Each row is a point. Each copy is the shape, with its points in the same order, stretched, turned, moved and blurred by noise. Some copies are also mirrored. Which?

Shape (7 x 3):
27,-5,9
-57,-20,-3
78,-118,-28
10,-2,33
42,-45,47
-14,37,2
13,-23,2
Copy 1 (7 x 3):
32,4,-27
-39,-8,42
114,-79,-13
-1,-4,-38
37,-38,-66
-25,38,5
20,-10,-9
Copy 1 is: mirrored
Copy 2 (7 x 3):
22,8,20
1,34,-77
121,-79,4
31,39,11
85,24,30
-39,33,-6
29,1,-4
Copy 2 is: mirrored
Copy 3 (7 x 3):
5,-16,-6
-58,24,0
8,-65,90
1,-24,-16
-13,-67,2
-18,21,-40
-13,-17,0
Copy 3 is: mirrored
Copy 4 (7 x 3):
6,17,7
-26,-44,-18
115,12,-44
4,5,23
53,4,26
-37,8,12
11,8,-6
Copy 4 is: only turned

Shape (10 x 4):
55,-34,-30,41
35,73,4,-78
17,24,-8,-36
13,-68,-2,25
35,38,45,-37
-46,21,-39,33
-19,-10,15,-71
-21,-36,11,-69
32,24,18,-79
10,46,7,68
Copy 1 (10 x 4):
18,-25,27,38
15,98,-43,3
6,35,-23,-4
-22,-44,23,9
-12,69,9,10
35,-16,2,-54
-35,32,-39,-26
-54,19,-43,-21
-24,72,-38,20
50,9,54,-14
Copy 1 is: mirrored
Copy 2 (10 x 4):
26,10,-65,67
54,26,3,-117
26,-2,-27,-54
18,-51,-54,58
50,4,39,-56
-80,-14,-51,-11
32,-65,-25,-79
36,-83,-39,-62
72,-14,-5,-88
-52,38,18,28
Copy 2 is: only turned
Copy 3 (10 x 4):
67,-15,31,38
15,70,-9,-114
15,20,-5,-43
33,-67,29,20
-1,23,39,-61
-23,18,-35,44
-16,-36,-26,-87
0,-47,-25,-66
27,14,-2,-105
-6,46,45,57
Copy 3 is: only turned

Shape (13 x 8):
20,-9,21,-47,42,20,38,48
21,-39,37,-36,43,-43,28,17
0,10,-5,-51,21,2,-46,1
7,-31,-9,15,17,-15,16,-71
-2,69,-1,-17,-5,20,30,-18
32,-23,19,-63,-44,-25,43,65
14,7,0,-6,-24,120,-47,-3
-2,-73,61,54,-33,-111,-29,-33
13,80,76,-94,-50,68,12,53
20,-39,-11,-25,14,-73,58,39
-14,-21,35,-15,67,27,7,-7
115,-55,17,-10,25,-41,-31,-5
1,63,-25,63,-19,30,-9,3
Copy 1 (13 x 8):
35,-10,11,-2,7,9,-22,53
30,-59,3,10,17,-29,-9,40
-14,3,-56,-42,1,-11,-5,0
31,-32,-59,28,53,-5,-21,-31
55,33,-48,2,-1,-12,-22,-17
51,-50,18,-1,-56,0,15,9
-56,82,-14,-31,25,56,-9,-36
-49,-70,-30,58,22,-80,50,-43
39,65,36,-81,-45,-10,20,-5
60,-85,-22,49,-23,-17,-10,34
3,11,-23,-3,58,1,-5,35
-39,-81,48,12,20,-36,-77,12
-32,67,-53,56,-9,-10,-25,-26
Copy 1 is: only turned
Copy 2 (13 x 8):
36,-13,48,-41,-6,24,9,31
36,5,7,-19,-52,14,-41,25
-11,-29,-7,-33,-5,-42,8,19
1,-32,-49,2,-36,40,-12,-6
15,17,-32,-70,58,18,25,-25
113,38,40,4,-4,-23,6,4
9,-104,59,-32,43,-26,46,-48
21,39,-22,69,-69,-23,-120,-75
92,1,37,-121,54,-51,29,-66
59,56,8,28,-24,26,-16,44
-23,-40,26,-58,-47,26,-11,-5
61,-71,-13,38,1,-11,-91,60
-31,11,15,-5,109,7,7,-45
Copy 2 is: mirrored
